Rows are points. To make a cloud, some directions were put in groups of two or more. Within a group, all points are equally far from the middle, so they leave a hole (a ring in 2 directions, a hollow ball in 3). The other directions are filled evenly. Then the cloud was stretched, turned, moved and blurred a little. How many holes are there, and how many directions does each take, smallest first?

Cloud (19 x 3):
0.29 -0.09 0.46
0.61 0.24 0.09
0.66 -0.04 -0.03
-0.68 0.00 0.23
0.20 0.00 -0.35
-0.10 -0.29 0.44
-0.25 -0.42 0.09
0.54 -0.55 -0.30
-0.49 -0.16 0.12
0.51 0.19 0.61
0.13 0.15 0.39
0.54 0.44 -0.33
0.87 0.34 -0.25
-0.03 -0.37 -0.30
0.39 0.15 -0.66
-0.01 -0.38 0.39
-0.22 0.83 0.12
-0.05 0.44 -0.60
0.34 0.02 0.02
Holes: 0

Cloud:
-0.04 -0.17 -0.63 -0.51 0.26 -0.12
0.55 0.28 -0.83 -0.13 0.01 -0.23
0.90 -0.59 -0.06 -0.26 -0.18 0.31
0.38 -0.62 -0.48 0.05 0.06 0.02
-0.29 -0.02 -0.12 -0.64 0.19 -0.25
0.98 0.03 -0.49 -0.32 0.49 -0.06
0.70 0.17 0.49 -0.34 0.14 -0.06
0.59 0.03 0.20 0.16 -0.35 0.42
-0.10 -0.29 -0.14 0.16 -0.62 -0.20
0.58 0.23 -0.44 0.36 -0.10 -0.37
-0.03 0.43 -0.36 -0.24 0.61 -0.06
0.06 -0.49 -0.39 -0.08 0.22 0.00
0.15 -0.07 -0.40 -0.86 -0.44 -0.22
0.17 0.76 -0.45 -0.01 0.47 0.42
-0.19 -0.58 0.14 -0.34 -0.11 -0.24
0.64 0.10 -0.04 0.23 0.52 -0.42
-0.08 -0.44 -0.73 -0.18 -0.20 0.01
0.42 -0.12 -0.35 0.29 -0.37 -0.46
-0.16 -0.37 -0.05 -0.94 -0.18 0.04
0.04 -0.76 0.22 -0.51 -0.33 -0.08
0.51 0.65 -0.41 0.25 0.26 -0.27
-0.21 -0.34 -0.10 -0.06 -0.73 -0.04
-0.23 -0.11 0.31 0.12 -0.17 -0.20
0.08 0.09 -0.33 -0.75 -0.50 0.42
0.44 -0.45 -0.24 -0.03 0.31 0.38
0.86 -0.55 0.18 -0.34 -0.05 0.22
-0.27 0.09 -0.17 -0.54 0.29 -0.26
-0.23 -0.32 -0.41 -0.53 0.11 -0.19
0.25 0.03 0.37 0.09 -0.20 0.54
0.47 -0.63 -0.08 -0.39 -0.11 0.56
1.09 -0.10 -0.24 -0.16 0.47 0.01
-0.15 -0.33 -0.64 -0.54 -0.02 -0.17
0.63 -0.16 -0.05 0.29 0.49 -0.12
0.52 0.19 -0.26 0.63 0.05 -0.04
-0.33 0.35 -0.56 -0.16 -0.20 -0.07
-0.18 -0.47 -0.53 -0.42 -0.03 -0.14
0.71 0.07 0.04 0.39 0.51 0.07
0.17 0.10 -0.04 0.11 0.44 0.60
0.06 0.34 0.23 -0.77 0.18 0.19
0.89 0.24 -0.63 0.21 0.01 -0.04
0.28 -0.18 0.60 -0.10 -0.11 -0.20
0.38 0.21 -0.20 -0.01 -0.36 -0.53
0.38 -0.43 -0.64 0.04 -0.16 0.46
0.22 0.41 -0.27 -0.30 0.65 0.52
-0.14 0.04 0.28 -0.14 -0.39 0.48
0.23 -0.62 -0.58 0.05 -0.15 -0.05
0.37 -0.65 -0.19 -0.15 -0.56 -0.50
0.52 0.22 0.39 -0.58 0.16 -0.23
0.19 0.70 -0.62 -0.01 0.26 0.46
-0.06 0.28 0.03 -0.24 -0.22 0.75
0.39 0.76 -0.10 -0.32 0.31 0.57
-0.19 0.43 0.00 -0.52 -0.31 0.34
0.88 -0.02 -0.41 -0.16 0.53 -0.31
0.36 -0.11 0.16 0.07 -0.52 0.47
Holes: 3 (2, 2, 2)
